Each row is a point. Each copy is the shape, with its points in the same order, stretched, turned, moved and blurred by noise. Say if it was mirrored as well.

Shape:
array([[ -7, -15],
       [ 11,  48],
       [ -5,   1],
       [-16,   9],
       [-10,  -6]])
Copy 1:
array([[-18,  -8],
       [ 27,  29],
       [ -6,  -1],
       [  4,  -7],
       [ -9,  -7]])
Copy 1 is: mirrored
Copy 2:
array([[  5,   5],
       [-60,  -2],
       [-12,   1],
       [-19, -15],
       [  2,  -2]])
Copy 2 is: only turned
Copy 3:
array([[ 19,   4],
       [-49, -21],
       [  3,  -5],
       [  3, -24],
       [ 12,  -5]])
Copy 3 is: only turned
Copy 4:
array([[-21,  10],
       [ 48, -19],
       [ -6,  -1],
       [ -6, -20],
       [-15,  -2]])
Copy 4 is: mirrored

Shape:
array([[-13, -17,  15],
       [ 56,   1, -18],
       [ 20,  10,  -4],
       [-11,   2, -12],
       [ -8,  -8, -17],
       [ -6,  -1, -10]])
Copy 1:
array([[-23,  17,  19],
       [ 45, -45, -13],
       [ 21,  -7, -18],
       [ 15,  25,   4],
       [ 18,  24,  17],
       [ 14,  22,   8]])
Copy 1 is: mirrored
Copy 2:
array([[  4, -23,   8],
       [ 21,  59,  31],
       [  4,  22,   4],
       [-21,  -4,  10],
       [-21,  -1,  22],
       [-19,   2,  14]])
Copy 2 is: mirrored
Copy 3:
array([[-17,   6,  16],
       [-19, -22, -43],
       [  1, -11, -14],
       [ -4,  16,  -7],
       [-16,  21, -12],
       [ -7,  13,  -7]])
Copy 3 is: only turned
Copy 4:
array([[ -4,  10,  -7],
       [ 45,   9,  60],
       [ 16,  -4,  30],
       [ 15, -11, -16],
       [ 23,  -6, -19],
       [ 16,  -6, -10]])
Copy 4 is: mirrored

Shape:
array([[ -6,  24,   1,   8],
       [-14, -53, -14, -29],
       [ 20, -20,   7, -16],
       [ 18,  26, -15,   6],
       [-19,  11, -24, -60],
       [ 12, -15, -29,  18],
       [ 14, -14,  -2, -10],
       [ 16,  19,  32,  12]])
Copy 1:
array([[  0, -18, -21,   6],
       [-33,  52,   9,   0],
       [-10,  14,  31,   6],
       [  1, -25,  -8,  -9],
       [  0,  41, -35, -29],
       [-34, -10,   8,  -4],
       [ -2,  10,  15,   1],
       [ 28, -21,   9,  28]])
Copy 1 is: only turned
Copy 2:
array([[ -5,  26,  10,  14],
       [-19, -33, -21, -42],
       [-18, -21,   6,  -6],
       [-15,  28,   7,  43],
       [-53,  29,  -6, -19],
       [ -2,  -6, -21,  32],
       [-13, -10,   1,   1],
       [  5,   4,  41,   8]])
Copy 2 is: mirrored
Copy 3:
array([[-14,  12,   7,   3],
       [ 55, -13,   4, -49],
       [ 15, -33,  -6, -18],
       [-31,   6,  -6, -12],
       [ 11, -20,  60, -55],
       [ -3,  17, -30, -30],
       [ 11, -16,  -6, -21],
       [-13, -14,  -5,  31]])
Copy 3 is: mirrored
Copy 4:
array([[ 10,  -6,  24,  29],
       [-28,  35, -42, -19],
       [  3,  -7, -38, -13],
       [ 19, -16,  18,  -1],
       [ 38,  47,  -1,  -6],
       [-24, -15,   3, -27],
       [  0,  -2, -19,  -4],
       [  9, -23,  -6,  35]])
Copy 4 is: mirrored

Shape:
array([[ 13,   0,  43,  12, -30,  -3],
       [-11,   9,   9,  -6,  45, -21],
       [ 15, -34,  20, -13,   9,  14],
       [ -8,  -9,   2,   0,  -4,   6],
       [ -2, -10,  -2,  16,  13, -29],
       [  4,  -7,  -1,  16,  10,  34],
       [ 12,  -1,   2,  11, -15,  -4],
       [  3,  13,  10,  -7, -17, -22],
       [  7, -12,   5, -14,  10,   8],
       [ 13,   4,   8, -33,   6,  21],
       [-17,  30,  28,  10, -19,  13]])
Copy 1:
array([[ -5,  29,  16,  35, -18, -21],
       [ -9,  -2,  -8, -37, -20,  24],
       [ 40,   8,  29,   5,  21,   5],
       [ -3,   3,   6,   1,   9, -15],
       [  2,  -8,  -7, -26, -27,  -8],
       [ -5, -33,  10,  25,  28,  -1],
       [  0,   5, -12,  14,  -6, -20],
       [ -7,  36, -22,  -1, -19, -19],
       [ 18,   8,   2,  -2,  16,   2],
       [ 16,  27, -10,  13,  31,   8],
       [-50,  15,   4,  33,  -6, -18]])
Copy 1 is: mirrored
Copy 2:
array([[ -4,  -6,   4,   5, -30,  28],
       [ 39,  -2,  -9,  11,   7, -25],
       [ -8, -31,  14, -10,  -3,   2],
       [ -4,   3,   7,  -1,   4,   1],
       [ 27,   5,  10,  12,   6,  10],
       [-25, -13,  -5,   4,  22,  13],
       [ -3,   6,   4,  -7,   3,  20],
       [ 16,  16,   0,  -4, -18,  14],
       [ -1, -14,   5, -13,   4,   1],
       [-12,  -8, -13, -28,  -8,   0],
       [ -9,  16, -16,  18, -19,   2]])
Copy 2 is: mirrored
Copy 3:
array([[ 16,  60,  17,  -7,  12, -14],
       [  1, -18,  -6,  41,  36, -33],
       [-15,  16,  30,   3, -37, -35],
       [-16,  13,  12,   4,   4,   2],
       [-13,  13, -29,  21,   9, -12],
       [-32,   3,  11, -28,   8, -23],
       [  3,  24,  -7, -13,   7,   2],
       [ 29,  17,  -4,  12,  24,  11],
       [ -4,  -3,  15,   3,  -6, -16],
       [ 19, -16,  35,  -1,  -1, -10],
       [  6,  28,  28,  -7,  59,   3]])
Copy 3 is: mirrored
Copy 4:
array([[ -9,  12, -55,  46,  -4, -15],
       [ -8, -10,  49,  12, -26,  -9],
       [-22,   5,   6,   9,  42, -29],
       [-22,  -2,   1,   2,  10,  -8],
       [-28, -14,   8,  35,   4,   7],
       [-25,  30,   9, -24,  13,  -4],
       [ -2,   3, -22,  22,  11,   1],
       [ 13, -17, -21,  32, -10,  -5],
       [ -6,  -2,  15,  -1,  20, -14],
       [ 25,   1,  15, -17,  11, -24],
       [-11,  12, -31,  10, -46,  -7]])
Copy 4 is: mirrored

Shape:
array([[-17,   0,  20,  30,  11,   1,   8, -25],
       [-19,  -5,  -6, -23,  14,   2,   3, -32],
       [-16,  27, -24,  -3, -26, -13, -36, -38],
       [  2,  10,  18,  26,  16,  -6, -31,  10],
       [ -6,  12, -21,  21,  13,  -8,  23,  -7],
       [ -3,  18,  -4, -26,   2, -21, -16,  17],
       [ -5, -16,   8,  22,  20, -26,   4,   5],
       [ 12,  28,   2,   1, -21, -22, -29, -34],
       [  7, -34,  -4,  -6,  14, -20,  24,  18],
       [ 24,   6,  -7,  -6,   7, -19,   7,  17],
       [ -5,  17,   4,  -2, -18,   6,  -6,   8],
       [ -2,   3, -33,  12, -13, -20, -10,  -6],
       [  7, -25, -25,  12,  29,  33, -22,  26]])
Copy 1:
array([[ 20,  29,  22, -16, -16,  36,  18,  -3],
       [ 24, -13,  24, -13,   3,   5,  17, -39],
       [  5,  44, -11,  -8,  -3,   7,  -8, -45],
       [ -9,  35,  -1, -24,  -6,  16, -27,  10],
       [  4,  -7,   0,  19, -37,  10,  15,   3],
       [-28,  10,  -3, -12,   4, -26, -10, -17],
       [  2,   2,  12,   0,   1,  29,   4,   8],
       [ 10,  47, -11, -19,   9, -15,  -2, -23],
       [  3, -35,  27,  25,   5,   8,   8,   2],
       [-12, -10,  -1,  13,  -7, -30,  -2,   9],
       [-12,  35,  16,  -2, -19,  -4,  -7, -10],
       [ -2,  11,  -4,  25, -13,  15, -10, -15],
       [  9, -30,  21,  25, -31,  27, -47,  -1]])
Copy 1 is: only turned
Copy 2:
array([[ -8,  18,  18,   4,  23, -12, -16,  -3],
       [ 38,  21,  -3,  -3,   4,  -4, -10, -17],
       [ 34,   1, -42,  33,   0,  -8, -29,  32],
       [ -4, -12,  32,   6,   3, -36, -30,   0],
       [ -6,   1, -10, -14,  14,  -9, -31,  -7],
       [ 14, -10,  -2,   2, -34, -15,  -8,  -8],
       [-12,   7,   6, -10,  10, -46, -16,   4],
       [ 12,  -3, -35,  42,  -1, -24, -21,  15],
       [ -3,  -2,  -9, -21,   5, -27,  14, -15],
       [-11, -23, -14,   0,  -5, -23,  -5, -20],
       [  3, -20,  -2,  11, -10,  22,   1,  -4],
       [ 10, -13, -40,   0,  12, -21, -18,  27],
       [ 35, -32,  34, -31,  25,  -5, -15, -13]])
Copy 2 is: mirrored
Copy 3:
array([[-15,  -7,  18,  -7, -12, -28,  -8,  15],
       [ -3, -14,   0,   4,  35, -24,  -9,   7],
       [ 14,  27,  32, -60,  12,  -4,  13, -21],
       [-21,  -3,  -6, -23, -16,  17,  -9,   4],
       [ -3,   2,  21,  -5,  -5,   1,  22,  22],
       [-16,  18, -11,  -4,  28,  23,  -3,  -5],
       [ -7,   5,  -5,   9,  -4,  -1, -12,  35],
       [  5,  22,  38, -47,   1,  11,  -4, -25],
       [  4,  -2, -21,  41,   9,  12, -11,  32],
       [ -5,   4,   2,   7,   4,  33,   3,   6],
       [-14,  11,   5, -14,  -6,   7,  16, -24],
       [ 16,  22,  16, -28,  -6,  16,  21,   8],
       [ -1, -36, -41,  -2, -18,  20,  17,  13]])
Copy 3 is: mirrored
Copy 4:
array([[ 26,   7,   4,  -5,  12,  -2,   8, -35],
       [ 22, -12, -16,  19,  20,  -8,   8,  21],
       [  1, -43,  -9,  15,  12, -59,  -1,  26],
       [  6,  -1,   1,   3, -30, -10,   8, -38],
       [-21,  -8, -17,  17,  33,  16, -18, -27],
       [-15, -26,   9,  28, -12,  -5,  -3,  10],
       [ -4,  -5,   6,   7,   2,   9,  31, -24],
       [  1, -41,   0, -11,  -7, -38,   5,  13],
       [-15,  11,   0,  14,   9,  28,  30,  -1],
       [-26,  -6,  -5,   3,  -7,  21,   0,  -4],
       [  1,  15,  15,   8,   8, -15, -15,  -5],
       [-29, -19,  -9,  12,  20, -29,   3,   3],
       [ -6,  45, -44,  16, -23,  -3,   5, -28]])
Copy 4 is: mirrored

Shape:
array([[ 10, -34,   0,  19,   4,  10,  25,   3],
       [-19, -24,   4, -16,   2,  21, -33,   6],
       [-13,  18,   8,  -4,   0,   0,   7, -11],
       [ 10, -15,  14, -13,   3, -19, -16, -11],
       [-12,  -4,  11, -24,  20,   3,   9,  27],
       [ 15, -16, -28,   0,  20, -17,  17, -10],
       [-16,  -1, -13,  -3,   4, -12,   0,  -4],
       [-12,  -2, -11, -21,  15,  13, -24,  15],
       [  3,   7,  -1, -15,   3,  17, -31, -14],
       [ 35, -11,  19,  60, -15, -18,  -6,   0],
       [-13,  16, -54, -22, -30, -10,  26,  -4],
       [-28,  -6, -39,  -7,  15,  -6,  28,  -9]])
Copy 1:
array([[-36,  18,   9,  10,   9,  14,  -9,  27],
       [-11,   7, -22, -21,  32,   5,  -2,  -7],
       [  5,  -9,   8,  11,   1,  -4,   2,   0],
       [ 14,  27,   3,  11,  19,  18,   9,  -8],
       [-27,   3,   2,   9,  10,   0,  36, -13],
       [-19,  32,  37,   9,  -9,  13, -10, -10],
       [ -8,   4,  19,   3,  10,   6,  -1, -14],
       [-16,   6,  -5, -11,  10,   4,   6, -33],
       [ 15,  13,  -9, -10,   5,  -4,  -9, -10],
       [ -4,  23,  -6,  37,  27,   1, -34,  17],
       [ -8, -18,  27,   9, -29,  36, -13, -24],
       [-25,  -2,  46,  -7,  -5,  12,  -2, -11]])
Copy 1 is: only turned
Copy 2:
array([[-12,  14,   6,  -4, -11, -23, -16, -17],
       [ 35,  -7, -18,   5, -12,   3, -18,  -9],
       [ -3, -12, -13,   1,  10,   6,  -2,  -6],
       [ 12,   1,   2,   4, -13,  20,  -3,  -3],
       [  7,  -3, -16,  37,  -3,  -2, -18,  -1],
       [-20,  -4,  13,  -7, -17,  -1, -25,   9],
       [  0, -15,  -5,  -2,   2,  10, -21,  -5],
       [ 24, -22, -12,  15, -10,   1, -20,   3],
       [ 23, -20,  -8,  -7, -10,   5,   0,   7],
       [ -8,  -5,  32, -13, -16, -11,  23, -43],
       [ -4, -12,  14, -10,  39,  -5, -34,  16],
       [-19, -11, -10,  -9,   6,   1, -43,   6]])
Copy 2 is: only turned

Shape:
array([[-12,  11,  -5, -15,  27, -20,   7,  37,  14],
       [  2,  26,  -8, -21,  -1, -16,  -7, -15,  27],
       [-18, -13,  -6,  -7, -15, -36, -28,  30, -21],
       [ 30,  -2,   6,  -5,   0,  -1,   3, -10,   9],
       [-11,  -4,  21,   9,  -4,  -5,  21, -24,  19],
       [-27,  11,   9,  15, -43,  -1, -10,  -6,  -4],
       [ 17,  10,   7,   1,  -6,  11, -10, -16,   4],
       [ -4,  26,  -6, -12,   2,  10,  -5, -22,   1],
       [-19, -15,  21,  -6,   5, -31, -38,  13,  12],
       [-19,  -6,  -8,  38, -19,   5,  -5, -21,   4],
       [-13, -29,  -1,  25,   5,  -2,  20,  -8, -18],
       [-38, -16, -23, -15, -16,  10, -31,   4,  19]])
Copy 1:
array([[ 37,   8,  22,  12, -30,  19, -26,  -6,  -3],
       [  0,  29,  -6, -10,  -8,  25,  13, -11,  38],
       [-30, -17,  16,   1,   3,  35, -40, -12, -28],
       [-17,   2, -15,  -4, -22,  -5,  21,  26,  31],
       [  4, -20, -11,  30,  -3, -33,  23, -10,  28],
       [ -8, -16, -32,  15,  20,  -7,   5, -28, -24],
       [-18,  17, -26, -13, -20, -17,  23,  11,   9],
       [  8,  25, -12, -25,   0,   0,  20,  -6,   7],
       [-34,  17,   6,  17, -14,   3, -32, -17,  -5],
       [-11,  -5, -21,  36,  14, -18,  23,   5, -17],
       [  1, -49,  18,  28,  10, -26,  10,  15, -14],
       [-20,  26, -12,  16,  25,   8, -27,  11,  -1]])
Copy 1 is: only turned
Copy 2:
array([[ 13,   4,  22,   4,  12,   2, -19, -26, -20],
       [ -6,  -6,  -5, -17,  -7,   6, -10, -42,  16],
       [ -1,  34, -60,  15,  20,  17,  -8, -19, -27],
       [  6, -10,  -9,  -7, -19, -17,   5, -25,  -1],
       [ -8,   8,   5,   9, -12, -23,  13, -22,  25],
       [-28,  19, -43,  31, -16,  18,  -4, -12,  13],
       [ -5, -13, -13,  -7, -22,  -6,   5,  -8,  -5],
       [-11, -18,   2, -13, -17,  14,   3,  -5,  11],
       [-29,  39, -40,  -2,  24, -20,  -7, -24, -27],
       [-24,  -8, -33,  29,  17,  -9,  -9,  -2,  34],
       [ 12,  -3,  -8,  25,  20,  -9,  10,   4,  12],
       [ -6,  15, -30,  18,  19,   3, -52,   2,  20]])
Copy 2 is: only turned
Copy 3:
array([[-18,  11,   4, -28,  10,  25, -23,   6, -26],
       [  5,  13, -22,  -6,   9,   6,  -9, -20,  -9],
       [-43, -10,  -8, -30,   5,  11,   6,   5,  -8],
       [ 16,   7,  -1, -10,  11,  14,   3,   0,   8],
       [ 11,  23,   2,   5,  20, -33,  22,  -4,  -8],
       [-23,  13, -19,  22,  14, -25,  36,   3, -12],
       [  5,  12,  -8,   5,   5,   2,   2,  -7,  13],
       [  1,  14, -20,   6,   6,  -5, -17,  -5,   7],
       [-30,   9,   4, -29, -13, -11,  11, -20, -11],
       [ -3, -11,  12,  20,  -2, -46,  10,  -6,   2],
       [ -1,  -9,  25,  -8,  11, -34,   0,  14,   7],
       [ -9, -12,  -9,  -4, -27, -33,  -1,  10, -22]])
Copy 3 is: only turned
Copy 4:
array([[  1,  23,   9,   9,   1, -30, -14,  45,   1],
       [ 40,  15,  -9,   0,   8, -15,  -4,  18, -14],
       [ -4,  26,  -7,  26, -32, -16,  12,   0,  41],
       [ 19,  17,   4, -25,   9,   0, -26,   1,   3],
       [ 11,   1,  12,   4,  -2,  19, -14,   4, -15],
       [ 14,   2,  12,  13, -19,  20,  35,  -8,  19],
       [  9,  13,  15, -20,  17,  -1,  -2,  -5,  -2],
       [  9,  -5,  22,  -6,  16, -15,  10,   4, -12],
       [  2,  45,   4,  29,  -8, -18,   1,  -3,  -6],
       [-21, -11,  -8,  11,  -1,  34,  34, -11,   8],
       [-43, -18,   9,   8, -12,  21,  -3,  -6,  20],
       [-21,  16,   9,  -2, -24, -26,  42,   0, -21]])
Copy 4 is: mirrored
